Each row of a before or after table is a point. One or more steps were done to the points. Then noise was added and the rows were shuffled. The steps act on how far a point lies along the listed directions, d1 being the first. Name the steps. A step turns or swaps two directions, mirrors them in a line or flattens them onto one, adds a multiple of one to another, or multiplies one. Angles are multiples of 10 degrees, from the lower direction toward the higher: turns from -170 to 170, lines from 10 to 170 but not 90. Use the fewest steps. Two steps may share a direction if one is a turn and the other turns, adds or multiplies; they go together, in the order done. Otherwise the lowest direction goes first.

Directions:
(1): [60 -4  3]
(2): [  1 -25 -55]
(3): [  5  54 -25]
Before:
[[ 12  16  29]
 [ 29  19   1]
 [  0 -20   9]
 [ 12 -19   0]
 [ -5 -18  -1]
 [ -6 -20   0]
 [ 33 -18  20]
 [ -5   7   9]
 [ 17 -11  -2]]
After (9 x 3):
[[ -5 -48  11]
 [ -2  12  10]
 [  5 -25   2]
 [  8 -55  39]
 [ 16  56 -14]
 [ -6 -54  14]
 [ -5 -60  27]
 [  2 -49  11]
 [  6  26  34]]
Steps: multiply d1 by 0.4; multiply d2 by 1.3; multiply d3 by 3

Directions:
(1): [ 40 -48  11  30 -16 -21]
(2): [-39  -7  40 -14 -13 -47]
(3): [-13  20  -4  56  38 -22]
(4): [ 13 -25   2 -34  60 -11]
(5): [-6 -7 56 14 13 46]
(6): [ 47  47  28 -10  -1 -18]
Before, 8 rows:
[[  1  30 -34  18  10  -6]
 [  8   2 -19 -31  -4 -42]
 [  7  -5  18   6   1 -25]
 [-23  59  -5  26 -15   7]
 [-19  10  59 -12  22  59]
 [ -9  -4 -38   6 -10 -23]
 [-29  16 -19   6   0 -27]
 [-16  36  -1  17 -26  31]]
After:
[[-17 -15  21  14 -15 -29]
 [  5  18 -54  19  22   9]
 [-30  12  -4  -7  15 -48]
 [-21 -14 -21  -9  36  38]
 [-51  -5 -29   8  37  14]
 [-10   6 -13 -17 -41 -42]
 [ 11   2 -29 -11  10 -32]
 [-25  16  56  -5   8  60]]
Steps: multiply d2 by 2; turn d4 and d6 by 130 degrees

Directions:
(1): [ 12  28   9  22 -33 -40  -4  32  23  34  -2]
(2): [ -1 -30 -16 -23   8 -13 -19  49 -24   3 -39]
(3): [ 13 -32 -14  15  21 -10 -37  11   6   7  56]
(4): [ 24   8   6  -4  11  -7 -24 -40 -38  47 -14]
(5): [-21  17  -2 -29 -29  10 -60 -13  21 -12  -4]
(6): [-19 -32 -35  37 -40  23   3 -13  -2  21 -12]
Before:
[[ -2 -11   0   9  14  -8  12  34 -19  -8  -7]
 [ 21   4   0 -23  14  -5 -13   3 -22   5 -19]
 [  8 -19 -13  36  12 -12  12   9  -3  12   6]
 [  4  -1   9 -29  11   7  -9 -14 -10  -2   7]
 [  5   1  -8  19  -6  -2  25   9  17  -4   9]
 [ -5  -5  -3  21 -12  15  28  -2 -11   1 -30]
 [  3  -4   9 -20  18   5 -11 -14 -15  -6 -18]
 [  0  15  17  15 -18   3  60 -22  -9  13 -29]
 [ -1  12  -1  25 -27 -10  41  -2   9  17 -26]
 [  3  -2  -7 -11   7  -2 -15 -14 -11   8 -18]
 [ -8 -17  -7  15  -7 -16  12  21   4  -4  14]]
After, 11 rows:
[[  2  -9   3 -23   5   9 -14 -17 -15  10   0]
 [ 21 -11  -7  -6   8   1  -5  -5 -31  16 -22]
 [-10  24  18  14 -26   9  53 -31   5   4 -17]
 [ -4  -4   4  11   3 -24  14  17   6 -11  21]
 [ -7  21   6  22 -28  -6  42   0  20   3 -19]
 [ -7   1   2  19 -11  16  36   2   0 -11 -20]
 [  6  10   3  11  -2  -7  22   8  24  -8  14]
 [  2  -3   6  18  18  -9  23  24 -20  -4   0]
 [  2 -12   1 -10  14  10  -9 -19 -18   2 -20]
 [  6 -13  -7  40  11  -9  16   5   7   3  18]
 [  0 -13 -16  -4   1  -1  -7 -11  -9  13 -21]]
Steps: turn d2 and d5 by -30 degrees; turn d4 and d6 by 40 degrees
